Each row is a point. Each copy is the shape, with its points in the same order, turned, moved and blurred by noise. Some copies are also mirrored. Which?

Shape, 5 rows:
[[ 1.20  0.46]
 [-2.19 -1.61]
 [ 0.84  2.46]
 [-1.56 -1.42]
 [-0.43 -2.16]]
Copy 1 (5 x 2):
[[ 0.35  2.28]
 [-0.16 -1.82]
 [-1.38  2.99]
 [ 0.01 -1.25]
 [ 1.26 -1.08]]
Copy 1 is: only turned
Copy 2:
[[-1.72  0.59]
 [ 2.11 -0.32]
 [-2.94 -1.11]
 [ 1.51  0.10]
 [ 1.36  1.29]]
Copy 2 is: only turned

Shape:
[[-0.73  1.60 -0.21 -1.95]
 [ 1.13  1.78 -0.98 -0.07]
 [ 1.54  1.89  1.21  1.01]
 [ 0.02 -0.81 -1.12 -1.88]
 [-0.94  1.84 -0.89 -0.22]
 [ 0.07  1.99 -0.56  1.15]
 [ 1.49 -4.11  1.58  1.42]]
Copy 1 (7 x 4):
[[-0.89 -0.04  0.75  2.20]
 [ 1.27  0.69 -0.54  2.33]
 [ 0.65  1.75 -2.34 -0.21]
 [ 0.30 -2.38  0.54  1.42]
 [ 0.79  1.31  1.07  1.38]
 [ 1.38  1.36  0.00  0.70]
 [ 2.24 -3.58 -1.86 -3.30]]
Copy 1 is: only turned
Copy 2 (7 x 4):
[[-1.25  0.99 -1.84  0.80]
 [-1.14  1.88  0.64 -0.58]
 [-1.87 -0.10  1.48 -1.21]
 [ 1.43  0.92 -1.28  0.75]
 [-1.52  1.49 -0.14  1.43]
 [-1.86  1.17  1.52  0.49]
 [ 3.29 -2.89  2.22 -0.26]]
Copy 2 is: only turned
Copy 3, 7 rows:
[[ 1.95 -1.01  0.70 -0.84]
 [ 0.68 -1.75 -1.82 -0.99]
 [-0.67 -2.71 -1.48  0.62]
 [ 0.83  1.21 -0.28 -1.01]
 [ 0.82 -1.86  0.11 -1.91]
 [-0.34 -2.61 -0.91 -1.55]
 [-4.19  2.13 -0.83  1.34]]
Copy 3 is: mirrored
Copy 4 (7 x 4):
[[-0.80  1.76  1.15  0.66]
 [ 1.69  1.08  1.49 -0.11]
 [ 2.46  2.81  0.42 -1.35]
 [-0.82 -0.58  0.27 -0.35]
 [ 0.73  1.45  0.76  1.51]
 [ 2.32  1.65  0.43  0.77]
 [ 1.15 -0.59 -3.88 -3.41]]
Copy 4 is: mirrored

Shape (11 x 6):
[[ 0.96  0.77  0.43 -0.16  0.92 -0.22]
 [ 1.96 -0.72  0.82  0.56  2.70 -2.02]
 [ 0.30  2.90 -1.12 -0.79 -0.32  1.75]
 [-0.89 -0.86  0.14 -1.68  0.05  1.49]
 [ 2.17  1.22  2.15  0.55  0.65 -0.97]
 [-1.76 -2.13 -1.85 -0.68 -1.52 -0.28]
 [-0.15  0.65  1.00  1.77 -1.97 -2.57]
 [-0.49  1.85 -2.26 -1.37  0.34 -0.51]
 [ 1.61  1.44  1.94  2.97  2.12 -0.40]
 [ 3.46  0.53  1.05  1.30  1.10  0.06]
 [-0.99 -1.51 -1.92  0.41 -1.86 -1.88]]
Copy 1, 11 rows:
[[ 1.35  1.46 -0.32  0.99 -0.24 -1.12]
 [ 3.00  2.02  1.37  0.11  0.23 -2.72]
 [-0.65  1.03 -2.81  1.01 -1.78 -0.14]
 [-0.55  0.81 -0.01 -0.65  0.87  1.00]
 [ 2.70  0.75 -0.36  2.68  0.38 -1.87]
 [-2.31 -0.78  1.79 -1.47 -0.43 -0.55]
 [ 0.11 -1.21  2.08  3.00 -0.93 -2.17]
 [-1.75  1.78 -1.10  0.15 -1.61 -2.05]
 [ 4.14  1.40  0.59  2.80 -1.69 -1.04]
 [ 3.94  0.08 -0.91  1.04 -0.45 -1.77]
 [-1.63 -1.25  2.29 -0.64 -0.82 -1.94]]
Copy 1 is: mirrored
Copy 2 (11 x 6):
[[-1.33 -0.33 -1.24  1.06  0.90  0.31]
 [-0.12 -1.24 -2.81  2.96  1.48 -1.03]
 [-1.77 -0.12  0.17 -1.69  1.46  2.09]
 [ 0.55  0.50  1.04 -0.90  0.51 -0.97]
 [-2.21 -0.62 -1.16  2.75  0.63  0.50]
 [ 2.53 -0.93  0.50 -1.46 -0.46 -0.72]
 [-1.44 -2.38 -1.01  1.45 -2.69  0.82]
 [-0.79 -1.99 -0.72 -1.96  1.30  0.36]
 [-2.18  1.00 -3.03  3.02 -0.33  0.84]
 [-0.94 -0.09 -1.39  3.48  1.40  1.54]
 [ 1.74 -2.86 -0.23 -0.64 -1.87 -0.13]]
Copy 2 is: mirrored

Shape, 13 rows:
[[ 2.39  0.21 -0.54 -1.97 -0.19 -0.42  1.03 -0.87  1.30]
 [-1.28 -2.41 -2.57  1.34  1.19  1.47 -0.89  1.87 -0.14]
 [-0.75 -2.58 -0.73 -1.28  2.30 -1.30 -1.17 -1.39  1.82]
 [-0.23  0.38 -2.66  1.25  0.48 -0.01 -1.43 -0.99 -1.64]
 [ 2.05  1.24  0.64  0.17 -1.07 -2.24  0.17  1.56 -2.22]
 [-0.53 -2.91  1.00  0.17  0.50  0.08  0.53 -2.84  0.81]
 [-1.70 -0.65  0.05 -1.70  0.98  0.78  0.40 -1.93  1.52]
 [-2.10 -2.67  1.00 -0.42  1.42  2.52 -2.76 -1.78  1.95]
 [ 2.60  0.99 -0.29 -0.96 -1.94 -2.46 -1.18 -0.08 -0.07]
 [ 0.71  1.38 -0.88 -1.79 -2.51 -3.11 -0.03  1.39 -3.07]
 [-1.38  0.13 -0.94  1.07  2.51  0.80 -1.32  1.25 -0.91]
 [-1.73 -1.24  0.76  0.44  1.61 -0.45 -0.34 -2.18  3.30]
 [ 0.09  1.25 -2.13  0.79 -2.33 -1.59 -0.19  2.05 -0.71]]
Copy 1:
[[ 2.50  0.52  0.04  0.72 -1.72  0.25  0.10  0.12 -0.28]
 [-2.48 -1.65  2.29 -0.53  1.52  1.65 -0.79  1.71  1.06]
 [ 0.60 -1.19  2.47  1.93  0.79  0.42 -1.67 -1.25 -1.77]
 [-0.33 -2.38  1.09 -0.96  0.97 -0.12  2.11 -0.65  1.25]
 [ 1.04  2.09 -2.73 -0.73  0.70  1.06  1.70 -0.89  1.67]
 [ 0.35 -2.40 -0.16  1.81  0.44 -1.54 -1.76 -0.12 -0.95]
 [-0.07 -0.93  1.87  1.76 -2.03 -1.50 -1.19 -0.56 -0.51]
 [-1.78 -2.33  2.80 -0.33 -0.93 -1.87 -3.27 -1.44 -1.57]
 [ 2.20  1.48 -1.62 -1.24 -0.13  0.34  1.74 -0.73 -1.29]
 [-0.24  1.44 -3.10  0.41 -0.31  2.59  3.44 -1.42  0.13]
 [-1.37 -1.06  2.51 -0.54  1.34  0.26  0.27 -1.45  2.63]
 [ 0.17 -0.34  2.50  2.20  0.75 -2.84 -1.85 -0.58 -1.53]
 [-1.09  1.71 -0.44 -0.77  0.70  1.00  3.43  1.49  0.77]]
Copy 1 is: only turned
Copy 2 (13 x 9):
[[-1.18 -0.11 -2.04 -1.93 -1.90  0.61  0.55 -0.56 -0.67]
 [ 2.75  1.16  1.16  2.06  0.78  2.03 -0.45 -0.24 -0.96]
 [-0.76  2.12  1.10  0.36 -2.75  1.32 -2.09  0.20 -0.46]
 [ 0.92  0.78 -0.92 -0.08  1.92  0.46 -2.27 -1.02 -0.26]
 [-0.57 -3.42 -1.01 -1.12  1.49 -0.89 -0.12  1.26 -0.39]
 [-3.34  1.50  1.26  0.97 -1.14  2.10 -0.63 -1.45 -0.07]
 [-1.26  3.07  0.65 -0.46 -1.49 -0.03  0.47 -0.97 -0.08]
 [-0.32  3.08  3.63 -0.37 -1.24  2.05 -1.07 -2.53  1.11]
 [-0.37 -3.02 -1.36 -1.95 -1.04 -0.76 -1.11 -0.93 -0.52]
 [-0.66 -3.19 -0.68 -1.24  1.31 -3.22 -0.78  0.32 -2.74]
 [ 1.98  1.48  1.33  0.06  1.67  0.43 -0.94  1.00  0.89]
 [-1.62  2.64  1.14  1.31 -2.77  0.58 -0.54 -1.10  1.88]
 [ 1.68 -2.36 -1.14  0.85  0.80 -1.95 -0.10 -0.92 -1.18]]
Copy 2 is: only turned
Copy 3:
[[-1.96  0.61  1.97  0.67 -1.11 -0.06 -0.20  0.48  1.08]
 [ 2.45 -0.49 -1.94  3.97  1.10 -0.91 -1.05 -0.20  2.05]
 [-1.10 -1.14 -1.14  3.01  0.62  0.04  1.84  1.82 -0.35]
 [ 1.07 -1.18 -0.75  0.24  1.80 -2.45 -0.88  0.92  2.16]
 [ 1.46  1.92  2.34 -0.77  0.88 -1.68 -2.36  1.44 -0.65]
 [-1.45 -0.92 -0.20  1.63  1.93  0.60  1.37 -1.48 -1.04]
 [-1.14 -1.99 -1.16  0.83 -0.47  1.68  0.48 -0.16  0.22]
 [ 0.82 -3.23 -2.02  2.79 -0.88 -0.05  2.58 -1.64 -0.93]
 [-0.92  0.56  2.74  0.09 -0.38 -2.82 -1.55  1.82 -0.60]
 [ 0.96 -0.30  3.17 -0.51  1.12 -1.22 -4.14  3.06 -0.40]
 [ 3.20 -0.22 -2.16  0.98  0.53 -0.75 -0.05  0.92  1.37]
 [-2.01 -0.76 -2.88  1.47 -0.17  0.01  1.60 -0.39 -1.45]
 [ 0.70  0.60  0.38  0.81  0.27 -2.40 -4.48  1.18  0.52]]
Copy 3 is: mirrored
Copy 4, 13 rows:
[[-1.36  0.61  0.99 -0.74 -0.45  2.41  1.92 -0.92 -1.35]
 [-0.84  0.97  0.94  0.38 -2.27 -4.12  0.49 -0.77  0.73]
 [-2.31  1.04  3.04  1.47  1.27 -1.61  0.98 -0.86 -1.99]
 [-1.16  0.95 -1.72 -1.53  0.43 -2.68  0.66 -0.77 -0.81]
 [ 0.09  2.03 -0.91 -2.05 -0.10  1.86 -1.82  0.89  0.33]
 [-2.77 -0.51  0.95  2.66  1.61 -0.20  0.69 -1.89  0.21]
 [-0.14 -0.45  1.31  2.14  1.16 -0.46  2.46 -1.29 -1.19]
 [-2.25 -1.90  1.69  3.45  0.78 -2.96  2.18  0.99 -0.56]
 [-1.27  0.57  0.50 -3.19  0.88  2.01 -0.19  0.86 -0.63]
 [ 1.40  2.95 -0.28 -3.60  1.69  1.49 -0.31  0.63  1.24]
 [ 0.31  1.24 -0.58  0.99 -1.17 -3.29 -0.16  0.49 -1.32]
 [-1.29 -1.93  2.24  2.46  1.27 -1.13  0.22 -1.56 -2.26]
 [ 1.24  0.49  0.13 -3.58 -0.62 -0.58 -0.78 -0.46  0.73]]
Copy 4 is: only turned
